Each row of a before or after table is a point. One or more steps were done to the points. Then noise was added and the rows were shuffled. The steps act on columns, c1 being the first. Name the steps. A step turns or swaps two columns, mirrors them in a line or flattens them onto one, adds a multiple of one to another, or multiplies or shifts one. Angles are multiples of 10 degrees, from the lower column toward the higher: turns from -170 to 170, lines from 10 to 170 but not 90. Use the fewest steps. Two steps may share a column if one is a turn and the other turns, adds or multiplies; they go together, in the order done. Otherwise the lowest column goes first.
In the rows, 128 means zero.

Before:
[[ 55 145]
 [160 171]
 [140 116]
 [ 99 137]
 [ 71  88]
 [191  63]
 [108 136]
 [ 93 180]]
After:
[[137 103]
 [136 106]
 [112  66]
 [198 115]
 [ 72 127]
 [130 139]
 [164  57]
 [139 219]]
Steps: turn c1 and c2 by 130 degrees

Before (11 x 6):
[[130 162 115 158  85 167]
 [ 28 136 135 126  88 167]
 [155 172 119 142 184 147]
 [ 36 173 129  96 229 111]
 [156 169 132 186  78 154]
 [145  92  83 154  84 152]
 [ 77 165  83 133 122 155]
 [155 176  91 157  73 165]
 [126 175 110 135  74 113]
 [ 86   9 118 150 121  88]
 [ 63 158 141  35 169 165]]
After (11 x 6):
[[ 75 162  82 128 118 206]
 [155 172 119 142 181 196]
 [130 162 115 162  84 216]
 [ 65 161 139  33 168 217]
 [ 83  10 118 151 122 140]
 [144  93  83 152  83 204]
 [ 29 131 133 125  85 211]
 [155 178  94 160  74 215]
 [127 172 112 134  75 167]
 [ 38 172 129  96 227 161]
 [161 173 132 186  74 205]]
Steps: shift c6 by 50

Before, 13 rows:
[[ 90 196 123 169 183 187 173 188 116 150  95]
 [144 183 162 107 178 181 156 121 162 172 130]
 [ 66 127 129  61 124  99  71  98 109 170  74]
 [ 87 117  73 103 123  11  78 132  49 162 200]
 [103 120 116  73 209 125  71  81  11 150  89]
 [159 107 142 182 187 125 159 167  99 129  88]
 [120 105 106  99 143 133 181 194 138 161 173]
 [145 171 157 188 191 180 110 116 145 168 102]
 [112 139 187 113 126 147 149 182  83 106 155]
 [114 127  89 164 124 155 178 119  87 107 138]
 [ 39  35 102 127 130  96 127 181  75 118 232]
 [ 94 159 170 128 197  98 176 103 142 159 125]
 [ 63  91  65  71 134  49  99 177 124  67 221]]
After, 13 rows:
[[113 136 189 112 123 148 150 184  81 108 156]
 [ 34  94 103 126 132  99 130 184  75 120 230]
 [161 116 139 178 185 124 155 167 102 129  91]
 [144 150 159 112 177 183 154 123 163 172 130]
 [119 120 106  95 147 130 184 194 137 164 176]
 [105 124 114  74 206 122  67  84  10 150  91]
 [ 89 152 124 170 186 187 169 187 109 148  93]
 [118 126  88 167 124 155 174 119  86 109 139]
 [ 71 127 134  62 122  99  73  97 111 171  71]
 [ 61 113  65  70 141  50  96 175 121  70 223]
 [ 94 141 167 125 194  91 179 104 138 155 122]
 [145 145 157 190 192 178 113 117 145 170  98]
 [ 87 126  75 103 121  12  81 136  51 165 201]]
Steps: multiply c2 by 0.4

Before, 11 rows:
[[ 91  74 104 190  90 129 127  82  78 196 122 144 137  43]
 [190 102 157 136 190 183 162 197 134  65 174 113 132 162]
 [130 122  73  21  81 175 154 204 104 112 101 122  90 133]
 [123 153  61 121 156 189 145 176 121 164 112  65 115 152]
 [133 118 154 164 191 212 152 100 130  83 128 147  74 206]
 [ 85 186 108 140 125 182 165 181 137 147 125 151 146 115]
 [153  84 145 102 178 235 146 109 141  92 172 129 164 158]
 [109 158  42 106 106 166 161 189 137 125 191 114 104 164]
 [ 96  90 169 124 201 194 126 163 168  53 166  92 123 178]
 [ 95  97 121 156  60 123 132 111  73 201 105 141 174 143]
 [100 137 108 163  47 135 135  75  38 150 118  84 160  71]]
After:
[[196  76 162 136 188 186 137 199 159  66 176 111 136 162]
 [109 117  73  21  79 176 159 205 139 109 103 117  90 136]
 [ 95 247 111 139 123 180 141 182 164 147 127 151 141 115]
 [ 40  67 121 158  60 121 178 112 101 202 101 143 172 146]
 [117 175  61 118 154 190 141 175 141 168 111  64 113 151]
 [134 105 154 165 193 210 139  99 149  82 125 145  76 203]
 [ 47  21 106 187  92 130 170  85 101 197 123 144 138  40]
 [ 10 148 109 162  50 136 209  70  88 150 116  78 163  67]
 [118 190  42 108 108 163 136 187 160 127 192 114 102 162]
 [165  38 144 105 177 236 127 110 153  94 172 127 165 161]
 [136  52 169 125 204 196  93 161 144  52 164  88 123 177]]
Steps: add 1 times c9 to c1; turn c7 and c9 by 60 degrees; multiply c2 by 2

Before, 10 rows:
[[160 128 114 114 132  92 127 126 126  79 102 113 131 119 105 119 106  96
  154 159 145 138  93 128]
 [161 142 121  68 141 143 100 145 143  82 145 105 107 131 132  94 159 124
  174 148 132 134 142 155]
 [144 116  96 140 154 121 105 138  89 119  98 148 137 185  89 144 134  87
  136 146  94 113 169 105]
 [147 141 109 114 133 163 127 157 105 113 152 144 169 145 129 113 134 113
  126 149 148 139 157 128]
 [104 158 105 136 175 125 137 124 160 122 154  80 123  98 137 166 135 140
  159 149 109 121 119 122]
 [176 121 125 146 178 141 133 127 159 109 100 129  98 109 132 131 112 135
  172 111 131 103 124 134]
 [107 160 121 145 188  91 156  92 138 134 137 138  78 181 105  89 149 142
  120 184 130  98 143 124]
 [147 109 112  94 145 135 168 178 119  91 130 157 174 142 112 132  88 112
  135 116 100  92 122 123]
 [128 112 124  97 151 132 145 109 159 120 150 166 144 145 141 104 183 132
  155 110 142 138 105 112]
 [121  95 111 146 128 142 167 108 113 104 155 139 141 179 128 138 141  98
  134 147 129 110 203 122]]
After (10 x 24):
[[169 115  96 139 154 121 104 138  89 148 100 149 124 183  90 144 134  87
  138 147  96 112 169 105]
 [175 143 109 114 133 164 128 159 105 132 152 143 162 145 127 113 132 100
  126 149 147 141 157 128]
 [111  95 111 146 127 142 169 107 113 128 155 138 130 178 127 138 140  95
  135 148 127 110 203 121]
 [ 74 160 120 146 187  91 156  90 137 113 138 138  87 182 104  89 150 158
  122 184 129  99 144 125]
 [247 121 127 147 177 140 134 127 158  97 101 130 103 110 132 131 111 145
  172 112 130 103 123 134]
 [210 142 121  67 143 142  99 144 143  80 145 105 105 131 133  94 158 131
  173 147 132 133 141 154]
 [207 128 114 115 132  93 129 126 127 102 103 112 120 119 105 120 105  96
  153 158 145 138  93 128]
 [ 67 158 103 137 175 126 137 124 160 112 154  81 126  97 138 165 134 141
  158 151 109 122 120 121]
 [128 112 124  97 150 132 145 108 159 121 149 167 144 146 141 105 183 127
  154 110 142 137 106 112]
 [176 108 111  94 145 135 169 177 120 113 131 157 166 143 113 131  87  96
  135 116  99  91 122 122]]
Steps: multiply c1 by 2.5; turn c13 and c18 by -20 degrees; add -0.7 times c18 to c10

Before, 13 rows:
[[112 117 117  69 105 130 192 157 183  78 123 167 229 129 152 124 126 223
   78  97 172 126 150  76 116  76  75 141 185 100 107  69 119 109  90 166
   74  91 170 105 121 110 149 206 124 153 105 127 121 122 126 159 138  86
  114 174 148 138 118 146 152 132  47  75]
 [ 71  95 131  62 127 105 163 169 101 109 127 171 120  66 106 117 153 145
  155 126 107 147 121  65 204 136  76 178 108 134  78 120 106 148 102 116
   78 137 131 120 116 103 155 180 165  85 149 153 103 109 132  79 135 133
  176 118 145 226 156 130 160 105 145 133]
 [132 113 159 148 122 115 142 117 101 100 130 175  64 118 143 114  84  86
  149 156 178  88 107  80 126 169 194  62 174 161 135 167  87 128 183  93
  151  55 132 174 109 133  42 138 129 105 163 107 178  42  84 195 139  80
  133 130 133 140  81 173  87 126  83 119]
 [140 148 128 153 132 164  86 120  64 193  95 145 147 153 137 114 105 134
  170  87 160 177  76  67 178 114 175  64 106 113 154 101 102 114 117 152
  111 145 145 148  96 191 101 166 139 113 166 111 142 102 208  50 100 143
  172 145 205 180 190 105 177 110 142 123]
 [182 134  87 129 123 115 147  84 101 160 132 159 135 179  95 162 114 114
   87  85 177 120 123 164 161 102  73  55  79 159 140 159 160 129 111 165
  119 176 144 130  98 117  98 154 188  89 135 116 194 146 162 111 132 158
  147  77 137  91 121 115  70 183 119  38]
 [137 119 153  81 135 124 157 159  86 159 116 131 162 125 144 177 136 125
  138 117 161 123 212 106 128  94 104  93 181 166 102 131  96 131  98 156
   94 110 144 146 157  93 118 159  69  99 236 121 149 127 150 147 172 168
  137 116 149 142 243 181  61 163  38 111]
 [ 71 181 111  99 114 176 119  32 116 131 189 167 154 107 100  84 131 131
  104  44 126 117 126 205 145 127 163  91 120 138 101 120 145  45 117 118
  117 139  42 180 140 105 118 134 174 127  77 186 189 155  84 185 136 109
  151 147 114 100 151  53 114 225 139 143]
 [177 133 151 166  79 139 113 146 126 128 171 127 150 101 185 131 155 153
  101  93 160 154 161 129 153 127 116 112  68 173 191 113 135 103 157 194
  131  70 145 147 104 148  89 209  91 128 136 132 189 112  99  84 145 146
   56 119  62 200 174 188 114 129  90 158]
 [ 99 172 120 133 188 137 102  90 106 130 109 129 194 249 168 132 133 107
   27 132 189 139 153 113 131 142 212 160 154 206 125 107 129 101  92 141
  103  94  93 204  98 100 101 126 109 137  92 151  68 109  92 109 221 160
   96 184  82 125 186 164 146 132  64  86]
 [ 79 180 172  91  94  69 132 170 145  59 124 121 109 134 183 140 146 134
  118 109  99 132  72 113 126  29  37 118 128 170  71 164  68 109 109 118
  105 138 150 168 113 122 106 137 112 113 143 147 122 176 184 146 178 106
  142 177 127 135 111 162 127 179 166 175]
 [156 140 127  31 132  64 145 188 146 126 156 157 214  25 130 117 124  16
  126 158 171 157 103  94 190 148  92  92 108 171  77 184 111 130 160 125
   73  71  51 162 142 105 109 103 164 142 107 154 130 137 157 130 147  92
  110 154 159 168 123 154 118  61  77  40]
 [156 225 148 125  98  90 111 143 101 185 123 138 155 105 134 150 186 124
  134 140 160 133 167 114 130  47 100 146 140 162 172 161 136 104 169  95
   98  49 111 171 148 123  94 112 128 153 219 140  96  81 130 138 182 139
  128 100 177 123 187 171 121 102 123 117]
 [117  66 142 112  84 118 126 187  79 142 168 108 121  81 166 144 103 106
  119 149 117  86 100 105 167  66 140 111 123 185 155 118  74 127 120 122
  136 135 130 125  92  77 142 100 161  60 136 103 108 122 108 152 134 125
  117 118  92  80  75 150  91 144 109 171]]
After:
[[180 132  86 128 126 118 150  87 101 161 125 159 151 177  91 110 117 114
   96  81 180 117 125 164 156 141  73  59  79 160 138 156 157 129 112 166
  121 179  94 133  99 116  92 155 186 175 135 116 194 146 161 113 131 162
  143  76 136  91 118 119  72 183 115  37]
 [ 77 183 107 103 117 178 116  32 118 128 194 163 139 109 101 105 131 134
  130  45 127 119 125 201 144 106 166  91 118 136 104 124 146  46 113 176
  116 143 219 182 139 104 121 137 174 156  78 185 186 149  85 183 132 104
  151 143 111  97 152  54 109 226 139 146]
 [115 122 116  67 103 133 194 156 184  73 127 165 223 128 156 157 125 222
  159  98 175 123 149  77 116  66  70 138 180  96 110  66 117 104  95 180
   77  91 103 104 124 109 147 206 123 171 106 129 119 125 120 156 142  87
  114 177 150 136 121 137 158 128  45  71]
 [176 133 150 168  75 139 113 149 127 135 179 128 138  99 186 135 157 148
  133  94 157 154 162 131 147 111 116 112  65 173 193 112 141  98 156 207
  132  70 112 147 101 147  90 205  87 158 140 132 188 116  97  88 146 147
   53 119  61 203 176 191 113 126  87 153]
 [ 73  95 132  62 125 103 165 171 104 109 124 169 116  64 103 141 151 142
   82 128 107 149 121  68 199 130  73 176 105 138  82 123 106 141 100 103
   77 139 133 122 114 103 158 179 166 114 151 153  99 107 133  80 131 136
  177 118 143 225 166 130 157 104 148 134]
 [117  68 147 117  85 120 125 188  80 145 173 108 180  80 166 114  99 107
   64 152 118  86 100 107 167 166 138 113 125 182 156 116  74 129 118 123
  132 138 117 127  92  74 147  97 161 151 136 102 104 122 104 149 134 122
  117 119  92  82  77 151  90 149 107 166]
 [139 110 157 149 120 115 144 116 104 100 128 174  63 117 144 140  82  87
  101 157 174  90 105  79 123 160 193  63 173 163 138 165  90 128 183  90
  149  52 135 172 105 131  44 140 123 112 163 108 176  40  85 199 138  84
  139 131 133 146  75 174  89 128  80 119]
 [ 81 180 173  93  92  68 130 171 142  60 126 124 205 133 184 139 145 136
  117 105 104 135  71 113 126 189  38 120 122 173  70 164  73 106 106 131
  104 136 106 172 115 121 102 132 112 139 146 147 122 179 184 147 179 104
  139 172 124 134 113 163 124 177 169 174]
 [158 226 145 127  99  89 107 140  95 185 120 135 216 106 131 104 185 121
  153 135 164 129 163 115 128 151  95 145 139 159 175 162 140 107 164 113
   98  50 132 168 149 123  96 109 127 117 223 146  96  75 130 138 179 137
  130  97 175 118 179 169 122 101 127 121]
 [154 140 131  26 131  66 146 190 151 126 163 156 154  20 133  88 126  19
  147 154 166 153 103  88 190  42  91  92 111 174  76 183 108 136 162 120
   75  72 194 162 141 104 108 102 165 124 113 153 133 137 154 129 152  89
  109 153 162 165 125 156 118  57  79  39]
 [143 146 125 153 133 165  90 119  59 191  96 143 150 152 134 151 104 137
  108  86 161 180  76  63 181 122 181  67 109 113 154 102  98 115 118 162
  114 141 123 145  98 193  99 165 140  91 166 112 147 101 206  46 102 140
  170 154 204 179 187 100 179 110 143 120]
 [100 172 118 133 193 140 106  92 106 135 115 127 149 249 170 106 129 109
  156 136 190 142 153 111 135  66 205 163 153 209 121 106 130 101  89 160
  102  92 155 203 101 103 102 126 110 227  95 154  66 101  93 107 221 158
   92 185  79 124 185 170 150 130  65  86]
 [132 118 159  78 134 126 156 162  90 161 116 123 170 130 143  99 135 122
   99 115 159 120 208 108 125 119 103  93 181 169 101 130  93 133 101 152
   88 112  84 147 160  96 119 160  67 117 237 122 151 125 152 149 174 166
  133 116 147 143 244 186  61 161  36 113]]
Steps: mirror c13 and c26 in the line at 150 degrees; turn c16 and c39 by -140 degrees; turn c19 and c46 by -100 degrees; add -0.7 times c34 to c36
